Every row gives one point. Before rounding, the points of a table are all equally far from one centre. They may lie mostly on one side of it. Write the centre, to within rounding.
In the rows, zero is written as 128.

Points, 7 rows:
[[162 168 177]
 [174 154 118]
 [160 134 194]
 [108 122 165]
 [133 174 165]
 [165 176 157]
 [189 153 158]]
Centre: [149 134 150]

Points (10 x 6):
[[174 101 111 171 153 160]
 [ 78 138 171 156 107 123]
 [ 91 140 118 132  68 107]
 [142 167  72 180  89 123]
 [161 100 104 176  87 114]
 [234 138 141 132 103 138]
 [194 136 117 142 176 171]
 [181 136 156  81  66 148]
 [ 74 167 126 111 148 130]
 [146 145 124 201  72 111]]
Centre: [151 156 137 134 119 133]

Points:
[[116 143 127 127 121 151 176 100  24]
 [ 50 128 140 112  95 177 145 185  99]
 [145 117  97 158 138 149 168 165  70]
 [ 98 185  87 167 124 128 121 114  80]
 [ 84 166 136  67  75 144 102 126  78]
 [131 154 118 159  98 150 142 180  49]
 [ 83 184 101 158  98 145 174 145  98]
 [108 144  92 130 134 134 179 149  50]
 [ 94 162 121 135 183 127 121 137  84]
 [129 166 120 113  59 102 112 120  86]
 [115 192 168 127  66 169 124 143  78]
 [174 163 132 145  61 149 118 124  84]
 [113 135 116 102 137 150 114 147  21]]
Centre: [109 128 129 127 109 160 130 122  98]

Points:
[[129 109 129 120 158 134  86 220 171 137 185 125]
 [131 121 117 106 160  41 104 188 183 155 143 152]
 [109 163 171 126 146  93  82 194 129 110 184 128]
 [ 88 150 144  93 166  69  73 194 146 151 154 149]
 [113  77 138  99 174  66 157 195 148 138 153 131]
 [103 172 132 125 173  88  93 196 105 136 127 126]
 [120 119 151  79 181  55 105 207 117 100 146 151]
 [ 80 119 126  95 185  53 105 195 126 152 147 144]
 [ 79 141  89 153 159  92  97 194 134 143 161 129]
 [ 88 136 141 106 196 101  81 163 143 164 162 141]
 [137 101 188 113 178  96 114 154 148  95 126 115]
 [ 83 110 120 149 162  89  86 191 160 162 162 162]
 [122 155 106 102 157 124 101 186 123 110 188 170]
 [115 165  98  96 161 120 122 181 161 143 163 137]
 [ 98 128 136 107 138  74  56 165 128 139 208 156]
 [ 76 141 137 111 183  65 100 177 139 142 171 155]
 [109 131  96 117 167  87 137 218 133 156 127 136]
 [120 121 123  94 199 130  87 201 138 111 127 150]]
Centre: [129 108 126 114 142  92  98 169 129 128 151 128]

Points:
[[ 73 109 126 164  76 207 113 117  96  87 105 137 186 109]
 [ 84  86 135 148  76 172  64  84  79 115 107 105 147  99]
 [ 76 101 138 152  67 189 139 162 133 130  96 124 173 100]
 [138 108 168 138  89 177  96 104  52 110 126 119 179 105]
 [135 119 128 205  60 154 121 148  89 108 109 155 118 119]
 [ 80 104 157 163 103 174 120  93  76 115 111 130 151  37]
 [ 83  81 161 182  81 207  93  83 128  97 141 148 155  91]
 [ 79  92 140 168 100 108  90  67  84  85  79 171 108 120]
 [ 87  95 135 157  48 139  91 150  97 151 138 138 152  71]
 [128 102 108 200  53 175 107 105  83 124 115 132 124  94]
 [ 81  97 117 183  86 191 138 135  77 112 134  99 130  81]
 [154 131 128 166  88 157  87 127 102 132 104 128 109  97]
 [130  74 170 160  68 181 132 153 105 106 101 116 149  97]
 [124 100 180 151  51 138  98 162  74 117  97 168 106 134]
 [ 87 144 125 176 109 116  76  95  91 114 100 141 142  96]
 [ 53  88 188 107 148 158 165 147  75  94 138 147 131 105]
 [ 81 114 160 160 108 211  98  89  99 123 114 166 156  60]
 [143 119 153 171  63 164 103 108 103 106  99 106 168 106]
 [131  83 118 175 109 187 144  98  73 132 103 135 133  66]
 [115 112 163 173 109 154 109 154  73  78 121 153 128  87]
 [124  82 118 143  29 159 125  97  90 118 142  84 123  76]]
Centre: [ 90 114 148 125  80 152 148  92 104 125 135 155 122 127]
